Each row is a point. Before rounding, the points of a table are all equally far from one centre. They may lie mostly on one side of it. Where is the centre, to within rounding?
In the rows, 128 means zero.

Points (6 x 2):
[[158  71]
 [ 80 103]
 [ 73 124]
 [ 81 165]
 [ 79 104]
 [114 193]]
Centre: [137 132]

Points:
[[ 97 142 108 118 107  94 179 163  87 113 160]
 [184 132  92  75 128  95 206 176 114 184 124]
 [163 120  90 124 106  61 149 193 125 115 142]
 [110 161  95 102  67 100 131 175 134 131  88]
 [120 115  32 147 114  73 162 147  72 133 131]
 [143 179  72 118 103  51 169 135  92  94 111]
 [126 132  76  90  81  28 175 158 130 145 117]
 [182  93  66 128 100  45 129 145  95 179 122]
 [171 140  76 130 119  23 144 154 113 167 152]
 [109 141 126 140  92  50 215 139  65 146 137]
 [165 147  94 113 130  53 146 188 118 128 132]
 [155 138  55 135 131  94 207 161 139 130 132]
 [119 187 118  79  70  67 187 169 120 190 102]
 [182 146 151  90  47  77 144 134  65 166  99]
 [ 74 144  89 127  86  76 174 117  82 136 113]]
Centre: [157 150  87 128  74  96 171 149  91 165 125]

Points:
[[ 60 145 124 152  70 130 140  64 115 125  96 115 104 194 103  97 181  65
  210 162 129 132 141 109]
 [103 144  80 149  52 146 143  68 134 161 123  72 162 143 105  97 224 104
  193 177  91  94 142  96]
 [152 157  97 132  63 149 171  56 127 149 147 106 109 154  53 127 168 146
  176 167 151  85 117 142]
 [100 163 104 146  34 158 122  60 106 190 116  89 119 152  76 102 201 129
  199 130 119 106 109 105]
 [119 173  79 138  62 161 136  66 166 123 132  93 157 129  64 121 145 112
  170 117  88 122 132 170]
 [ 50 180 118 181  48 184 175  78 140 152 123  93 143 137  78 140 197  80
  174 129 103 151 100 175]
 [100 176 121 171 114 146 132 129 126 191 124  94 142 147  63 107 208 110
  169 102 129 187 118 178]
 [117 218 114 159 103 164 152 110 194 142 133 111 115 122  89 112 183  97
  184 172 140  88 152 129]
 [ 85 153 124 137  75 175 163  87 140 205 182 119 131 155 102 103 202  87
  213 180  87  49 145 169]
 [113 165 178 169  56 211 168 111 142 164 133 113 144 170 129 144 210  81
  192 167  87 144 117 154]
 [ 75 191 111 106  69 157 150 106 152 144 153 100 125 172  58  67 213  96
  131 170 139  65 117 163]
 [114 151 177 182  80 111 187  55 127 150 153 138 130  99  69 122 209 130
  164 173 109 128 146 145]
 [114 196 140 151  53 127 165  86 162 157 164  94 116 149 123 108 216  93
  167 143 148 120 153 118]
 [145 186 146 141 108 153 148  58 118 153  96  82 152 166  66 111 178  96
  170 171  93 131  87 176]
 [112 131 129 148  25 149 168  73 116 173 108  57 137 174  65 105 190 115
  205 173 137 141 111 149]
 [ 69 179 108 102  48 170 148 109 176 137 109 121 113 148  48 161 198  90
  213 137  83  82 136 144]
 [115 164 139 155  72 139 146  71 120 186 157  94 101 129  96  84 206 131
  211 127 121 125 144 119]
 [108 162  87 158  80 175 189  71 139 149  98  96 110 162  97 158 126  62
  172 149 112  98 174 125]
 [ 89 205 116 130  54 166 175  71 147 169 134 137  89 196 107 115 177  94
  157 148 123 141 148 131]
 [ 77 180 113 157  30 112 141 101 114 134 146  70 114 176  90 129 219  92
  162 156  84 131 153 151]
 [ 91 156 161 142 119 169 160  78 149 131 128  65  73 152  74 188 189  66
  163 162 101  88 127 119]
 [ 87 166 141 135  57 132 215  71 141 140 170  78 149 159  89 149 175  98
  192 142 142 125 163 141]
 [ 92 207 118 136  65 171 149  92 138 154 118  72 117 178 100 130 168  89
  141 151  46 151 125 170]
 [ 57 171 138 168  62 194 172  65 110 158 105 137 122 182  72 111 205  72
  167 193 103  90  79 137]
 [107 159 138 189  92 139 170  81 116 114 157  60 105 179 112 124 220  73
  167 149 113  92 134 127]
 [132 169 116 152  61 196 145  98 153 159 127  88 166 167 120  86 203  63
  198 169 105  97 113 145]
 [156 209 136 147  78 167 188  78 133 158  92 111 135 151  92 130 217 109
  159 149 102 122 136 147]
 [110 178 115 156  61 151 173  54 112 134 139  48 149 168 112 117 170 135
  195 144 108 108 131 120]
 [115 135  98 156  70 137 139  78 113 177 137 128 111 192 107 146 228  47
  169 164 104 103 132  86]]
Centre: [ 78 118 135 148  95 130 157 128 151 170 113 119 139 160 101 131 165 125
 148 151 104  95 111 140]

Points:
[[226 126 128 101 163 167 181 164 157 134 148 108 152  76 158 157  79 233
  151 181 113 135 121  93]
 [192 159  98 166 208 137 160 165  74 109 113  99 187 207 148 162 151 195
  133 162 106 123 131  80]
 [180 107 146 131 190 170 142  93 144 105 144 103 137 174 124 189 105 202
  196 153 144 137  75 115]
 [201 101 115 127 216 201 215 175 119 163 156  91 128 161 110 144  94 182
  122 148 105 146  82  53]
 [168 125 102 159 176 162 117 129 101 141 160  68 133 160  94 158 105 217
  175 145 108 169  57  91]
 [176 119  66 113 223 150 133  85 129 121 121 127 132 182  83 133  98 178
  111 154 118 137  90  95]
 [166 169 146  78 172 149 188 190  87  91 141  82 141 154 168 194 135 198
  112 158  62 112 120 130]
 [161 141 113  96 198 156 181 131  81 147 110 143 133 169 124 137 143 222
   72 132 118 140 105  43]
 [212 132  90 149 153 182 199 150 120 136  85 105 138 190 129 159 110 182
  172 137 145 151  56  69]
 [186 177  98  95 151 186 183 146 115 132 182  96 124 194 163 176 110 189
  158 132 116  95  73  72]
 [212  93 139 122 187 134 185 138  39 141 104  58 182 112 103 132 140 195
  167 176 115 144 118 120]
 [180 152 163  65 222 160 153 151  83 130 136  73 139 157 168 116 152 171
   77 164 121 125 115  93]
 [176 211  87  79 146 152 159 102  81 141 155 127 139 137 125 103 146 169
  148 116 135 156 143  57]
 [180 174 102  82 198 174 164 103  60 149 108 119 170 162 136 185 125 180
  152 223 139 156  69  91]
 [178  84 103 138 178 162 176 119  96  98  90 109  96 196 125 182 143 196
  121 121  86 127 101 111]
 [180 168 127 111 161 167 158 143  62 164 140  99 117 135 125 205 123 202
  117 135 102 135  48  99]
 [235 159  81  99 148 179 192 191  74 143 138 104 136 144 155 179 124 154
   79 154 128 135  89 102]
 [185 171 140 107 169 105 206 158  98 172 183 129 161 146 169 156 125 184
  141 167  88 153  57  55]
 [111 178 103 109 118 125 188 155  91 146 119 139 122 108 146 145 110 229
  144 171 108 134  88  35]
 [185 177  92 163 196 157 127 183 106 179 171 173 166 167 143 149  71 192
  153 137 125 172  92  95]
 [178 145 120 126 154 194 163 149 113 113 155 123 128 150 117 141 151 172
   90 119  67 150  41  70]
 [145 135 154  55 178 165 180 131  44 138 109 138 188 187 110 188 168 185
  133 169 116 157 128 106]
 [184 122 120  88 166 133 211 141  74 110 153 115 198 153  94 158 135 216
  100 151  71 163  77 113]
 [199 146 113  82 153 158 179 152  97 180 120  76 128 121  94 133 126 164
  147 210 150  86 100  55]
 [190 174 162 125 144 201 206 166  68 135 145  86 152 138 150 181 153 218
  172 130 132 107 110 115]
 [106 123 100 102 157 116 142 132 102 160  58 139 129 162 107 119 160 185
  128 155 112  73  78 102]
 [174 150 136 117 145 192 137 125 126 163 124 156 161 206  95 127 120 204
  117 155  81 136 110  58]]
Centre: [147 125 106 117 165 160 174 153 104 140 139 128 142 141 146 127 125 164
 153 168 116 143 119 125]
